Each point is reached from the start by the listed moves, each made 0, 1 or 2 times, or once backwards (-1), plus a little noise. Is the number of moves made odd or even? Then give how often each move was made.

Moves:
(1): 22, -21
(2): 50, 7
Start: -3, 20
Points:
26, 47 => even (-1, 1)
21, -1 => odd (1, 0)
46, 29 => odd (0, 1)
68, 6 => even (1, 1)

Moves:
(1): -3, 1, 25, -12, 14, -10, 4, -18, 10
(2): -3, 14, 10, 4, -28, 14, 4, 10, 9
(3): 10, -29, 0, -43, 13, -11, -19, -11, -48
(4): -19, -10, 3, -15, 6, 26, -26, 3, 10
(5): -23, 1, 17, 12, 15, 19, 23, -12, 0
(6): 12, -10, -4, 7, 4, 20, 4, -23, 5
Start: -7, 4, -1, 6, -19, 22, 27, 3, -32
Points:
-70, -4, 82, -31, -11, 92, 40, -27, -41 => odd (1, 2, 1, 1, 2, 0)
-83, -36, 75, -20, 84, 98, 30, -85, 4 => even (2, -1, 0, 2, 2, 1)
13, 27, -19, 37, -67, 20, 53, 28, -42 => odd (-1, 1, 0, -1, 0, 0)

Moves:
(1): -11, 0, 12, 22, 3, 24, -9, 15, 12, 0, 6, -1
(2): 3, 10, 7, -33, -17, -19, 2, -16, -5, -9, -4, -31
(3): -5, 12, -1, 16, 3, -2, -4, 6, -1, -16, 5, 15
(4): -3, -10, -5, -11, 9, -9, 2, -7, -10, -4, 15, 7
(5): -2, 1, -5, 21, 0, -8, -7, 6, 4, 5, 8, -6
(6): -10, 3, 6, 6, 7, -3, 11, 1, 9, 3, 7, 5
(7): 12, -2, -2, 5, 28, -10, 13, 4, -22, 4, 4, -11
(8): 7, 4, -4, -4, -18, 5, 6, -9, -10, 19, 18, -5
(9): 6, -1, -5, 24, 15, 10, 20, -6, 12, -9, 5, 11
(10): -7, -7, -1, 7, 3, 11, -8, -23, -4, 2, -14, -1
(11): 19, 1, 11, 4, -9, 2, -10, -14, 11, -4, -16, 6
Start: -4, 4, -2, -9, -7, -3, -4, 7, -19, 3, -7, -9
Points:
-2, 9, 13, 3, -2, -49, 12, -121, 29, -74, -36, 9 => odd (-1, 2, 1, 2, 1, 2, -1, -1, 2, 2, 2)
-52, 6, 29, 32, 24, 50, 22, -30, 29, -20, -33, -72 => odd (2, 2, -1, -1, 0, 1, 0, -1, 2, 2, -1)
29, 25, 33, -21, 11, -96, -16, 4, -52, -18, 31, -69 => odd (1, 2, 1, 2, 2, 1, 2, 0, -1, -1, 2)
-52, -6, 26, 36, 80, -1, 21, 30, -27, 15, 11, -76 => even (2, 1, -1, 0, 1, 2, 2, -1, 0, 1, -1)
15, 63, 58, -38, -97, -14, -21, -32, 2, 17, -6, -63 => even (1, 2, 1, -1, 0, 2, 0, 2, -1, 0, 2)
-11, -20, 15, 95, 2, 78, -45, 37, 60, -4, -28, 27 => even (2, -1, -1, 0, 1, -1, -1, -1, 1, 0, 1)
22, -26, 25, -5, 0, 40, 25, -113, 1, -3, -13, -3 => even (1, 1, -1, 2, -1, 1, 0, 1, 2, 2, 2)
